Each row of a before or after table is a point. The points were changed in one or more steps. Then noise was added and the rows were shuffled. The steps act on columns, c1 being the first. What was done? A step turns or swaps two columns, mirrors them in a line or flattens them onto one, adds a multiple of one to another, or multiplies or shifts one. Angles are multiples of 10 degrees, from the lower column toward the higher: turns from -170 to 170, lines from 10 to 170 but not 90. Use the fewest steps. Two steps may share a column if one is a turn and the other turns, adds or multiplies; they go together, in the order done. Otherwise the lowest column goes first.

Before (12 x 2):
[[  7 -20]
 [ 67  12]
 [-16 -36]
 [ 57  37]
 [ 57  51]
 [ 29  29]
 [-10 -14]
 [ 45   4]
 [-19 -44]
 [ 40  13]
 [  4 -16]
 [ -7  -8]]
After (12 x 2):
[[ -3  42]
 [-11  75]
 [ -3 -18]
 [-21  62]
 [-13 -11]
 [-32  34]
 [-12 -45]
 [-24  34]
 [ -2  -9]
 [-12 -37]
 [-41  54]
 [-17 -11]]
Steps: mirror c1 and c2 in the line at 70 degrees

Before (13 x 3):
[[-37  -6  16]
 [ -7 -13 -39]
 [-13  23  35]
 [  9  35 -30]
 [ 18  45  30]
 [  7 -15 -64]
 [-46 -23 -59]
 [-66  25 -68]
 [-34 -31   4]
 [-18  23  14]
 [-27 -59 -11]
 [ 16  22   6]
 [ -8  -7 -46]]
After (13 x 3):
[[-29  85  25]
 [ 11  81  12]
 [ -2 103  37]
 [ 23  96 -22]
 [-42  55  -4]
 [ -9  37 -72]
 [ 39  45 -52]
 [-23  84   2]
 [-23  85 -91]
 [ 18  54 -41]
 [-20   2 -24]
 [ 13  46 -39]
 [-32  31 -13]]
Steps: turn c1 and c3 by 30 degrees; shift c2 by 60

Before (14 x 6):
[[ -8 -15  -2 -29  28  63]
 [-49 -26 -19 -25  -1  17]
 [-31 -19 -11  23  33  33]
 [-31 -33  66  13  21  52]
 [ 19  17   4  13  -4  33]
 [-21  69   8  63   1  21]
 [-42  23   2 -32 -35  22]
 [-30 -12  12 -24  27  18]
 [-42 -32   0  30  29  18]
 [ 90 -30  31 -29  21  61]
 [  6  27   1 -33  -9  34]
 [-48 -23  11 -14  31  29]
 [ -6 -35 -15  64  26  53]
 [-53 -30 -24 -34  14  17]]
After (14 x 6):
[[-49  29 -20 -25  -2   7]
 [-41  35   2  30  40   7]
 [  5 -14   3 -32 -13  44]
 [-30  29 -10  25  43  26]
 [-44 -14   2 -32 -45  31]
 [-21 -56   7  65   1  43]
 [-47  32  11 -14  39  19]
 [-30  18  12 -23  36  13]
 [-53  32 -24 -34  19   7]
 [-33  50  64  13  26  38]
 [ 89  49  32 -32  27  45]
 [ -7  36  -2 -30  36  55]
 [ 18  -5   3  11  -7  38]
 [ -4  51 -16  64  33  36]]
Steps: mirror c2 and c6 in the line at 80 degrees; multiply c5 by 1.3

Before (14 x 8):
[[ 43 -44   0 -16  41   2   0  -8]
 [ 36  -1   9  13 -53  37 -12 -14]
 [-10 -13   5  38 -36   4 -24 -42]
 [ 21   3   1 -14  -7  -7  18 -46]
 [-46   5  22  35  20  18   4  27]
 [-47   8  61 -36   0  43  24   2]
 [ 47 -71  55  10 -61 -30   6 -30]
 [-37  66  26  29  22  57 -58 -84]
 [ 34 -62 -26  -4 -41  -4   5 -38]
 [ 15  22  39  22 -16  93 -27  31]
 [ 33  31  20  -2  -9   1  88 -84]
 [  5  -3  20  49  -5  20  28  10]
 [ 30  12 -24 -51 -12  35  25  32]
 [ 26  25  46   5  -5 -30 -23  10]]
After (14 x 8):
[[ 21   4   5   5  -3  -4  19  -2]
 [-12   9   6  53 -34   2 -16 -16]
 [ 25 -15  11  15 -52 -46 -11  -1]
 [ 34 -15  40   6  -4  27 -23  -5]
 [-53 -76  32  56  26 -17 -62 -17]
 [ 38  55 -22  13 -45 -28   4  -6]
 [-17 -55  35  13 -21 -80 -31  -3]
 [ 44  34   4 -15  41 -31  -5   2]
 [-53  -8  28  17  28   4   9 -10]
 [ 33 -34  22  22 -12  -1  88 -11]
 [ -6  -1  23  41  -8 -20  35 -11]
 [ 54  74  54  21 -62 -15   6  -8]
 [-60 -18  60 -31   5 -18  18  17]
 [ 19 -24 -28 -59 -13 -39  26  14]]
Steps: turn c1 and c6 by 20 degrees; turn c2 and c6 by 160 degrees; flatten c4 and c8 onto the line at 160 degrees

Before (14 x 11):
[[ 45 -29 -20  61  24 -51 -20  33  48 -54  23]
 [-16 -25  27  56  14   9 -15 -53 -37 -21 -21]
 [  7   3  24 -36 -34 -88 -65 -28  10  12 -37]
 [ -4  -3  19  -9 -14   3  17  37 -19  16 -45]
 [ 64  39  -9  26 -37 -55   8 -12  41   9 -49]
 [ 34  47  19 -47  -3 -32  28 -63  -4 -33  27]
 [-20 -28 -48  18 -40  -1 -58  24 -40 -40  -9]
 [ -6   4 -30 -23   5   2  20 -35  -3   9  38]
 [  8  15  46 -32 -40 -14 -35 -63  -5 -17  19]
 [-32 -45 -27 -20  17 -33 -68   9  39 -34 -31]
 [ 62  54  29  -5  56 -25 -40  20   6  24  13]
 [ 25 -52  -1  57 -14 -65  15  25  11 -23  17]
 [ 14  46 -23   8  20 -38  20  38 -21  -8  17]
 [ 36 -49  -4  21  34  12 -24  28 -45   3 -57]]
After (14 x 11):
[[ 11  46 -10  12   9 -44  -6  38 -27   2 -24]
 [ 35  48 -29 -48  39 -27   2 -60  -9 -16 -11]
 [ 12  15  19 -30  34 -11  24 -66  -8  -5  35]
 [ 67  41 -10  33 -29 -57  -6 -12  37 -14  50]
 [-19 -25  71  14  26   0 -12  26 -39 -37  29]
 [ 52 -31  28  62  35 -53  -3  28  49 -35 -36]
 [ 61  54  26  -9 -23 -28  17  17  10  30 -47]
 [ -9   0 -21  -8 -35   0   5  33 -11 -13  25]
 [-35 -43  76 -16 -15 -26   9   9  42 -43 -12]
 [ -8   5 -16 -20  21   3 -12 -30  -1  25 -18]
 [  4   3  50 -39 -25 -93  15 -22   8 -13  46]
 [-17 -22  -2  59 -13   8  11 -51 -36 -23  -9]
 [ 33 -51  20  22 -61   7   7  33 -39 -27  -9]
 [ 29 -51 -14  59  30 -59  -1  29  11 -11   4]]
Steps: turn c3 and c7 by 110 degrees; multiply c7 by 0.4; turn c10 and c11 by -30 degrees; turn c5 and c11 by -110 degrees
